Rows are points. To make a cloud, some directions were put in groups of two or more. Within a group, all points are equally far from the middle, so they leave a hole (a ring in 2 directions, a hollow ball in 3). The other directions are filled evenly. Then the cloud was stretched, turned, moved and blurred a little. Count the holes, and give their numbers of directions, smallest first.
(in the rows, 128 means zero)

Cloud:
[[ 58 133 139]
 [109  79 147]
 [117 198 110]
 [ 69 100 128]
 [192 140 114]
 [102 136 184]
 [ 73  98 139]
 [169 165 156]
 [121  77 151]
 [ 82 111 165]
 [ 99  94 164]
 [143  73 123]
 [ 61 117 128]
 [172  88 116]
 [ 85 186 136]
 [137 166  64]
 [179 128  81]
 [120 127 186]
 [ 83 150 173]
 [145  90  77]
 [102 125 183]
 [179 166 138]]
Holes: 1 (3)

Cloud, 26 rows:
[[148 176 116 176]
 [150  64 161 135]
 [108 130  87 177]
 [192 111 172 115]
 [192 103 169 112]
 [188  94 132  91]
 [ 84 147  80 147]
 [ 88 107  89 154]
 [171 115  76 102]
 [152 156 173 179]
 [ 94 186 139  74]
 [158 140 117 194]
 [100 100 201 110]
 [105 125 117 193]
 [114 148  61 119]
 [169  98 130  65]
 [ 95  80 129 161]
 [173  85 147 166]
 [159  63 126 127]
 [121 155  85 176]
 [175 182 118 121]
 [157  92  83 153]
 [ 59 110 137 134]
 [102 166  72 116]
 [ 84  87 172 136]
 [ 74 154  85 121]]
Holes: 1 (4)

Cloud (46 x 6):
[[ 81 131 133 129 178 122]
 [147 114 136  49  95 123]
 [120 208  79 108 114 113]
 [150 109 168  69 162 146]
 [174 199 133  89  99  83]
 [180 122  69 103  81 131]
 [123 182  63 135 149  93]
 [224 125 157 137 104  95]
 [158 199 125 166  82 160]
 [111  84 145 134 105  86]
 [145 112  70  69 104 142]
 [192 102 129 113  68 172]
 [143  82  67 130 113 108]
 [147 165 143 202 150 114]
 [142  81 111 158 166 164]
 [154 162  92 184 162 146]
 [219 120 143 108  96  95]
 [169 160  87 186  92 136]
 [110  97  92 126 166 173]
 [200 184 163 136  69 103]
 [156 127  69 105 156 180]
 [192 128 146 179 171 119]
 [152 164 185 183 141 105]
 [133 164 152 133  48 159]
 [130 137 155  52 132 141]
 [139 160  92 155 131  58]
 [ 94 143 123 147 121 179]
 [209 144 106 133  69 147]
 [173 130  97 193 116 109]
 [188 174 173 145 170 115]
 [164 100 103 109 188  84]
 [201  77 165 149 132 126]
 [193 124  95 147  89 178]
 [218  96 169 123 108 150]
 [164 158  82 173 148 163]
 [ 99 152 161 120 178  94]
 [175  81 163  88  94 102]
 [114 144 157 182  98  86]
 [ 77 119 106 116 125  90]
 [127 189 125  95  58 107]
 [103 119  85  88 142 171]
 [ 73 123  97 110 130 101]
 [137 165 106 141 155  51]
 [139 101  73 126 192 138]
 [170 104  85 176 114 156]
 [124  82 165 157 108 114]]
Holes: 3 (2, 2, 2)
